Rows are points. Examples show where two turns around zero, p and q, send a point. Write where each new point lands after one turn and then the other. Backwards means that the second turn is done in reverse. Each puzzle has new turns, and all numbers are rounded.

Turn p:
[ 24 -22] -> [-27 -17]
[26  8] -> [  1 -27]
[-50  14] -> [27 45]
Turn q:
[ 25 -39] -> [-32  33]
[ 7 15] -> [ -4 -16]
[ 27 -19] -> [-30  13]
[-11   1] -> [11  1]
[-47  42] -> [ 55 -31]
Where do these land?
q, then p backwards: [31 29] -> [ 40 -15]
q, then p: [-25 -43] -> [ 42 -27]
p, then q backwards: [-6 15] -> [-16   1]

Turn p:
[-13 -30   0 -12] -> [-15 -15 -27   5]
[ -3  -7 -22   3] -> [  2 -11  -6 -20]
[  5   3 -38  -2] -> [ -2 -13   7 -36]
[-14   6  -4 -23] -> [-24  11  -5  -8]
[ 21 -23 -25  -2] -> [ -2 -37   3 -13]
[-20  56  76  60] -> [64 78  9 52]
[ 25  -5  14 -23] -> [-20 -13  19  20]
Turn q:
[ -1  21  13 -41] -> [ 26  11 -34 -18]
[-43  -9  -4  30] -> [ 7 13 51  2]
[ 16 -11  21  44] -> [-43  16  13  21]
[-14   5 -23 -55] -> [ 51 -22 -20 -16]
[  9  -9   2 -56] -> [ 38 -10 -42   8]
[  4 -15  -9  58] -> [-42  -5  40  15]
[28 19  0 19] -> [-35  -3 -10 -13]
Where do these land?
p, then q: [  7   9   6 -12] -> [ 1 16  6 -2]
p, then q: [ 40 -22  10 -43] -> [11 30 42 35]
q, then p backwards: [ -9 -20 -39 -15] -> [ 35 -22  -7  23]
p, then q backwards: [-56  18  17  -3] -> [  9  18  57 -10]
q, then p: [ 16 -18  21   6] -> [ 25  12  -7 -16]
p, then q backwards: [  1  34 -15  66] -> [-63  13   0 -40]

Turn p:
[-18 -24  18 -12 -25  -1  12 -19] -> [-15  18  13  17 -36   6 -11  -1]
[ 15  34  -6  22  12 -12  55  25] -> [  5  16 -25 -11  30 -58 -19  11]
[-47   1   7  15 -25 -13 -48  26] -> [ 21  30  31   9  21  41   0 -42]
[-18  59 -32   4 -34  20   4  19] -> [-32  46 -17 -29  47   5  13 -13]
[ 59 -20  -8 -13  15   2  26  18] -> [ 12 -21 -24  20   0 -30  20  50]
[ 47 -45  20 -25  32 -41 -24 -52] -> [ 43 -53  15 -12 -72   4  14  30]
[-24 -10 -39  31 -11  35  -5 -26] -> [-38  -9 -24   7  -4   7  19 -52]
[-34  24  34  19 -18  27 -36   9] -> [-22  10  53  -2  31  21  -6 -30]
[ 22 -19   6 -41  53 -16  15  -1] -> [ 25 -38 -20  -1 -17   3 -28  48]
Turn q:
[  9 -16  46  51   6  21  35  12] -> [  6   6  13 -67  11  -6  29 -34]
[ 15   6  39  19 -21 -19  21   3] -> [ 25  14  -3 -24  40 -12  11 -11]
[-38  -5  -5 -32  57   7 -21 -20] -> [-19   4  -8  -4 -41  52 -27  32]
[-45  -3 -63 -55  40  34   1 -12] -> [ -8  -9  14  39 -87  33  -8  35]
[ 38  54  21  12 -34  -4   0   1] -> [ 41  -6 -13   5  34 -31 -27 -37]
[-13 -22 -61  -4  42   2 -21 -26] -> [-43 -15 -29  30 -49  27  12  13]
[ -6   4  14  16  -9  10 -23  32] -> [-15 -14  29  -8  21   0 -15 -16]
[-34 -11  32  49 -24  -9  21  -4] -> [  1  37  21 -21  31  20  33 -33]
[ 30 -19 -16 -38 -28   1 -21 -16] -> [-15  11 -14  28  -4 -46 -14  28]
[ 43  12  -5 -18 -29 -43   9  30] -> [ 29 -29  -9  21  45 -35   7  22]
Where do these land?
p, then q: [ 23   4 -21  -4 -48  24 -44   1] -> [ 51  10  21 -27 -34   9  24 -10]
p, then q: [  7  33   5  21 -51 -15 -24  21] -> [ 61  -1 -21 -26  -6  15 -18  -1]
p, then q backwards: [ 26  50 -50  15  26  -5  -5  67] -> [ 44   6  46  20 -17 -78  18   0]
p, then q: [  5  -9  47 -25   8  15  31 -39] -> [-23  19  47  12  48   4 -11   9]
p, then q: [ -8 -48   8 -34   3 -18  49 -36] -> [-23   4  32  52  41 -29   3 -29]
p, then q: [  0  25 -30   2 -22  18 -44  17] -> [ 30  -1  -2 -25 -53  13   3   2]
p, then q backwards: [  6 -64  36 -15  39 -10  14   0] -> [  3  39 -46 -56   9  12  -7  19]
q, then p: [-22   4  21 -10  34 -33   0 -29] -> [-30 -11 -23   0  43  17  16  12]
p, then q: [-58   1  19   4 -12  20  13  -7] -> [-20  32   0   9   0  29 -38 -28]
q, then p: [ 21   3 -35  45  23   3  10   4] -> [-20   4 -32  19 -48  -6  -1 -13]
